Each row is a point. Each copy is the shape, with its points in the same order, stretched, turned, moved and blurred by noise. Some copies are also mirrored. Which?

Shape, 6 rows:
[[-0.04 -0.06]
 [-0.48  0.27]
 [-0.26 -0.34]
 [-0.23 -0.09]
 [ 0.27  0.17]
 [ 0.32  0.33]]
Copy 1 (6 x 2):
[[-0.11 -0.03]
 [-0.45  0.35]
 [-0.44 -0.19]
 [-0.34  0.01]
 [ 0.29  0.05]
 [ 0.39  0.17]]
Copy 1 is: only turned
Copy 2:
[[-0.09 -0.04]
 [ 0.37 -0.31]
 [-0.33 -0.27]
 [-0.09 -0.15]
 [-0.03  0.29]
 [ 0.05  0.38]]
Copy 2 is: mirrored

Shape, 6 rows:
[[ 0.26 -0.05  0.01]
 [-0.01 -0.06 -0.61]
 [ 0.05  0.09  0.16]
 [ 0.03  0.14  0.10]
 [-0.02 -0.03  0.50]
 [ 0.00 -0.23 -0.47]]
Copy 1:
[[ 0.24  0.04  0.12]
 [ 0.67  0.54 -0.53]
 [-0.14 -0.11  0.17]
 [-0.10 -0.11  0.08]
 [-0.49 -0.07  0.45]
 [ 0.65  0.57 -0.42]]
Copy 1 is: mirrored
Copy 2:
[[-0.21 -0.08  0.14]
 [ 0.39 -0.29  0.03]
 [-0.03  0.09  0.02]
 [ 0.06  0.09  0.06]
 [-0.33  0.24 -0.07]
 [ 0.17 -0.31 -0.05]]
Copy 2 is: only turned
Copy 3 (6 x 3):
[[-0.27 -0.19  0.03]
 [-0.13  0.34 -0.10]
 [ 0.00 -0.23  0.08]
 [ 0.03 -0.17  0.02]
 [ 0.06 -0.48  0.32]
 [-0.20  0.22  0.06]]
Copy 3 is: only turned

Shape, 7 rows:
[[-0.18 -0.41  0.22  0.17]
 [-0.17 -0.12 -0.16 -0.17]
 [-0.15  0.56 -0.04 -0.44]
 [ 0.11 -0.16 -0.16 -0.35]
 [ 0.18 -0.24 -0.08  0.09]
 [ 0.01  0.35  0.10  0.02]
 [ 0.31 -0.23  0.09 -0.14]]
Copy 1:
[[-0.20 -0.07 -0.46 -0.08]
 [-0.20 -0.04 -0.19  0.26]
 [ 0.27 -0.34  0.38  0.53]
 [ 0.02  0.21 -0.16  0.42]
 [-0.11  0.30 -0.16 -0.02]
 [ 0.28 -0.19  0.25  0.10]
 [ 0.15  0.31 -0.23  0.19]]
Copy 1 is: mirrored
Copy 2:
[[ 0.07  0.44 -0.50  0.09]
 [ 0.05 -0.12 -0.19 -0.18]
 [ 0.04 -0.74  0.46  0.10]
 [ 0.40 -0.05  0.03 -0.18]
 [ 0.04  0.35  0.02 -0.03]
 [-0.21 -0.18  0.37  0.22]
 [ 0.40  0.39  0.21  0.05]]
Copy 2 is: only turned
Copy 3:
[[ 0.35  0.14  0.25  0.21]
 [ 0.13 -0.07 -0.26  0.33]
 [-0.34 -0.07 -0.29  0.34]
 [ 0.08 -0.02 -0.48  0.05]
 [ 0.21 -0.07 -0.05 -0.20]
 [-0.18 -0.11  0.10 -0.05]
 [ 0.08  0.07 -0.18 -0.32]]
Copy 3 is: mirrored
Copy 4:
[[-0.78  0.17  0.06 -0.10]
 [-0.10 -0.33 -0.02 -0.31]
 [ 0.70 -0.28  0.18 -0.60]
 [ 0.01 -0.45 -0.37 -0.10]
 [-0.23 -0.15 -0.10  0.33]
 [ 0.28  0.13  0.25 -0.04]
 [-0.23 -0.13 -0.48  0.25]]
Copy 4 is: mirrored

Shape, 9 rows:
[[ 0.00 -0.36 -0.45 -0.45  0.24  0.00]
 [ 0.15  0.06 -0.05 -0.04  0.11 -0.53]
 [ 0.19 -0.08  0.36  0.34 -0.04 -0.22]
 [ 0.30  0.18  0.24  0.12 -0.04 -0.08]
 [-0.29 -0.01 -0.22 -0.31  0.17  0.04]
 [-0.44 -0.23  0.14 -0.08 -0.13  0.05]
 [ 0.07 -0.02 -0.18  0.17  0.36 -0.15]
 [-0.38 -0.03 -0.26 -0.37 -0.08  0.00]
 [ 0.03 -0.01  0.26  0.63 -0.49 -0.03]]
Copy 1, 9 rows:
[[-0.13  0.32 -0.39  0.46  0.08  0.06]
 [-0.58  0.06  0.26  0.08 -0.06 -0.29]
 [-0.21  0.04  0.03 -0.41 -0.05 -0.21]
 [-0.21 -0.29  0.10 -0.26 -0.21  0.07]
 [-0.03  0.28  0.11  0.12  0.24  0.11]
 [ 0.22  0.30 -0.06 -0.14  0.44 -0.16]
 [-0.34  0.44  0.17 -0.06 -0.19 -0.07]
 [ 0.04  0.15  0.11  0.29  0.35 -0.06]
 [ 0.14 -0.14  0.14 -0.19 -0.09 -0.43]]
Copy 1 is: only turned
Copy 2, 9 rows:
[[ 0.02 -0.20  0.62 -0.17  0.53 -0.08]
 [-0.40  0.44  0.14 -0.39 -0.31 -0.19]
 [-0.19  0.00 -0.66 -0.08 -0.47 -0.32]
 [-0.17  0.26 -0.50  0.08 -0.14 -0.12]
 [ 0.21 -0.12  0.51  0.07  0.20 -0.15]
 [ 0.48 -0.33  0.03 -0.04 -0.15 -0.55]
 [-0.47 -0.02  0.11 -0.07 -0.12  0.12]
 [ 0.40  0.00  0.59 -0.12  0.12 -0.16]
 [ 0.16 -0.15 -0.97 -0.37 -0.60  0.07]]
Copy 2 is: only turned
Copy 3, 9 rows:
[[-0.18  0.33 -0.29  0.37  0.46 -0.42]
 [ 0.20 -0.15 -0.42 -0.11  0.53  0.05]
 [ 0.10 -0.41 -0.41 -0.11 -0.21 -0.03]
 [ 0.28 -0.08 -0.34 -0.05 -0.25  0.07]
 [-0.12  0.09  0.17 -0.04  0.34 -0.14]
 [-0.40 -0.32  0.08 -0.08 -0.02  0.00]
 [ 0.36 -0.18 -0.16  0.08  0.14 -0.24]
 [-0.31  0.16  0.21  0.02  0.36  0.02]
 [-0.09 -0.57  0.07  0.26 -0.54  0.40]]
Copy 3 is: mirrored
Copy 4:
[[ 0.08 -0.25  0.08 -0.21  0.16 -0.61]
 [ 0.35 -0.16  0.19  0.24 -0.18 -0.09]
 [ 0.37  0.12 -0.17 -0.01 -0.07  0.19]
 [ 0.12 -0.12 -0.06  0.38  0.00  0.16]
 [-0.14 -0.04  0.09 -0.15 -0.04 -0.20]
 [ 0.00  0.21  0.01 -0.53  0.03  0.15]
 [ 0.29  0.11 -0.19 -0.10 -0.13 -0.32]
 [-0.17  0.00  0.22 -0.21  0.07 -0.14]
 [ 0.40  0.57 -0.07 -0.13  0.10  0.33]]
Copy 4 is: only turned

Shape, 12 rows:
[[ 0.07 -0.54 -0.01 -0.18 -0.21 -0.03 -0.31 -0.27]
 [ 0.11 -0.47 -0.15 -0.36 -0.12 -0.52 -0.32 -0.32]
 [ 0.09  0.11 -0.10 -0.05  0.03  0.11  0.10  0.06]
 [ 0.04  0.56  0.01  0.02  0.35  0.37 -0.05 -0.02]
 [ 0.01 -0.11  0.15 -0.04  0.44  0.05  0.05  0.26]
 [ 0.19  0.27 -0.06 -0.33  0.21  0.26  0.17  0.16]
 [ 0.01  0.32 -0.08  0.02 -0.07  0.09 -0.05  0.04]
 [-0.06 -0.24 -0.07 -0.34  0.06 -0.25 -0.19 -0.25]
 [-0.23 -0.26  0.24  0.37  0.07 -0.07  0.53 -0.50]
 [ 0.31  0.15 -0.22  0.04  0.35  0.11  0.09 -0.23]
 [ 0.11  0.05 -0.09  0.08  0.16 -0.02  0.00  0.13]
 [-0.36 -0.26 -0.31  0.25  0.15  0.05  0.35 -0.50]]
Copy 1, 12 rows:
[[-0.18 -0.28 -0.31 -0.58  0.16 -0.47  0.22 -0.06]
 [-0.32 -0.09 -0.44 -0.36  0.13 -0.95  0.37 -0.03]
 [ 0.00  0.01 -0.04  0.00 -0.23  0.25  0.03  0.25]
 [ 0.24 -0.10  0.02  0.27 -0.64  0.66 -0.14 -0.14]
 [ 0.26  0.28 -0.08 -0.18 -0.35 -0.02  0.11 -0.17]
 [ 0.14 -0.07 -0.07  0.07 -0.61  0.30  0.02  0.35]
 [ 0.15 -0.17  0.04  0.18 -0.23  0.30  0.09  0.22]
 [-0.05 -0.13 -0.16 -0.27 -0.08 -0.70  0.22 -0.04]
 [ 0.07  0.14 -0.06 -0.20  0.53 -0.32 -0.58 -0.17]
 [-0.29  0.13 -0.20 -0.23 -0.44  0.32 -0.01 -0.17]
 [ 0.08  0.19 -0.14 -0.17 -0.21  0.19  0.20 -0.04]
 [-0.54  0.05  0.38 -0.49  0.24 -0.18 -0.28  0.03]]
Copy 1 is: mirrored
Copy 2:
[[ 0.46 -0.06  0.13 -0.39 -0.41  0.02 -0.25 -0.41]
 [ 0.48  0.23  0.30 -0.25 -0.69 -0.29 -0.17 -0.09]
 [-0.19 -0.01 -0.06  0.03  0.11  0.10 -0.22  0.10]
 [-0.35  0.05 -0.36  0.38  0.35  0.03  0.06  0.29]
 [-0.46  0.25 -0.24 -0.15  0.24  0.03  0.00 -0.01]
 [-0.35 -0.02 -0.24  0.19 -0.07  0.21 -0.17  0.40]
 [-0.14 -0.09  0.01  0.21  0.13  0.03 -0.05  0.22]
 [ 0.17  0.09  0.07 -0.11 -0.50 -0.25 -0.15 -0.06]
 [-0.07  0.26  0.05  0.05  0.32 -0.13 -0.45 -1.01]
 [-0.06  0.44 -0.23  0.18  0.19 -0.04 -0.21  0.11]
 [-0.21  0.18 -0.08 -0.03  0.23  0.02 -0.07  0.13]
 [-0.13 -0.02 -0.12 -0.18  0.32 -0.30 -0.66 -0.53]]
Copy 2 is: mirrored
